Every row gives one point. Any point is a mix of the corners, with weights that add up to 1. It lies inside the corners' shape when no weight is negative. Is each point inside? If not, which corners have a negative weight?

Corners:
(1): 0.46	-0.30
(2): -0.46	0.33
(3): 0.22	0.11
Points:
-0.30	0.41 => outside (1)
0.18	0.11 => inside
-0.19	0.08 => outside (3)
0.53	-0.21 => outside (2)
0.42	-0.13 => outside (2)
0.50	-0.28 => outside (2)

Corners:
(1): 0.16	0.45	-0.56	-0.63	0.11	-0.46	-0.30	0.63
(2): -0.36	0.14	-0.04	-0.42	0.81	0.22	0.26	0.26
(3): 0.21	-0.60	-0.01	-0.42	-0.12	-0.31	0.02	-0.01
(4): -0.27	-0.07	0.11	-0.22	0.73	0.29	-0.34	-0.24
(5): -0.13	-0.31	0.09	-0.03	-0.15	0.44	0.11	-0.18
(6): -0.01	0.43	0.65	0.24	-0.02	0.23	-0.07	0.30
(7): 0.26	0.05	0.36	-0.59	-0.02	0.63	0.27	0.08
(8): 0.55	-0.46	-0.38	0.15	-0.02	-0.23	-0.09	-0.40
(9): 0.24	-0.54	0.56	-0.07	0.28	0.45	-0.48	0.41
Points:
0.01	-0.16	0.08	-0.15	-0.02	0.17	0.00	0.03 => inside
0.35	-0.02	-0.27	-0.22	-0.38	-0.10	-0.01	-0.33 => outside (2, 9)
0.27	0.17	-0.11	-0.50	0.03	0.37	0.12	0.40 => outside (3, 4, 6)
0.02	-0.13	-0.32	-0.12	0.24	-0.28	-0.09	-0.06 => outside (7, 9)
0.01	-0.26	-0.70	-0.16	0.41	-0.53	-0.17	-0.26 => outside (6, 7, 9)

Corners:
(1): -0.26	-0.14	-0.90	0.89	0.37	0.28	-0.45	-0.45	0.49	0.20	0.43	0.36	0.40	0.21
(2): 0.39	-0.56	0.24	-0.62	0.14	-0.70	-0.04	-0.25	-0.20	-0.49	-0.61	0.09	0.03	0.00
(3): 0.18	-0.38	0.68	0.13	0.40	0.13	0.10	0.66	-0.15	0.01	-0.68	-0.33	-0.60	-0.38
(4): -0.43	-0.45	-0.78	-0.35	0.12	-0.37	-0.04	0.07	-0.04	-0.03	-0.29	-0.16	0.15	0.05
(5): -0.65	0.15	-0.59	0.26	-0.01	-0.61	0.08	-0.46	-0.43	0.30	0.46	0.04	0.15	0.35
(6): -0.28	0.28	-0.14	0.74	-0.33	-0.25	-0.37	-0.50	-0.20	-0.02	-0.77	0.19	0.01	-0.29
(7): -0.04	-0.20	-0.25	0.37	-0.07	-0.21	0.07	-0.16	0.55	0.52	-0.04	0.59	-0.43	0.28
(8): -0.09	-0.40	0.23	0.41	-0.16	0.55	0.24	0.50	-0.18	0.17	0.00	0.08	0.40	0.38
(9): 0.06	0.65	-0.09	0.60	-0.58	0.61	0.30	-0.30	0.28	-0.23	0.08	0.90	0.63	-0.45
(10): -0.42	0.38	0.69	0.20	-0.37	0.56	0.24	0.16	-0.12	-0.14	0.42	0.31	-0.21	0.43
(11): 0.37	-0.33	0.01	-0.06	-0.27	-0.41	-0.61	-0.11	0.48	0.20	-0.17	-0.40	0.21	0.02
(12): -0.34	-0.48	0.26	-0.67	0.70	-0.61	-0.14	0.07	-0.18	0.50	-0.57	-0.47	0.32	0.76
(13): -0.43	-0.10	-0.27	-0.10	0.18	-0.27	-0.38	-0.51	-0.27	0.85	-0.06	0.43	-0.19	0.02
(14): 0.33	0.29	-0.69	-0.05	-0.26	0.47	-0.31	0.20	0.22	0.15	0.49	0.30	0.08	0.45
(15): -0.02	0.02	0.39	0.63	0.12	-0.27	-0.46	0.47	-0.12	-0.45	-0.60	0.19	-0.49	-0.34
Points:
-0.01	-0.05	-0.08	0.33	-0.14	0.00	-0.15	-0.04	0.06	-0.02	-0.07	0.25	0.03	-0.06 => outside (12)
-0.12	0.03	0.14	0.21	-0.07	-0.05	-0.08	0.17	0.00	0.01	-0.29	0.01	0.09	0.14 => outside (1, 2, 13)
-0.40	-0.26	-0.03	0.27	0.25	-0.34	-0.15	-0.13	-0.24	0.19	-0.37	0.12	-0.21	0.11 => outside (9, 11, 14)
-0.07	-0.19	-0.14	0.14	0.04	-0.07	-0.14	0.01	-0.01	0.21	-0.17	0.10	0.10	0.10 => outside (10)
-0.11	0.01	-0.12	0.14	0.00	-0.20	-0.19	-0.19	0.04	0.06	-0.16	0.22	0.00	-0.01 => outside (8)
-0.39	-0.12	0.17	0.41	0.24	-0.08	0.04	0.03	-0.22	-0.32	-0.37	0.06	0.13	0.03 => outside (7, 11, 13, 14)
-0.21	-0.15	-0.15	0.14	0.14	-0.10	-0.18	-0.11	-0.03	0.26	-0.11	0.15	0.09	0.17 => inside
-0.18	-0.20	-0.03	-0.04	0.17	-0.26	-0.15	0.03	-0.02	0.13	-0.27	-0.03	0.06	0.21 => inside
-0.20	0.06	-0.07	0.33	-0.08	0.09	-0.15	0.00	0.02	0.14	-0.04	0.18	0.00	0.11 => outside (2)
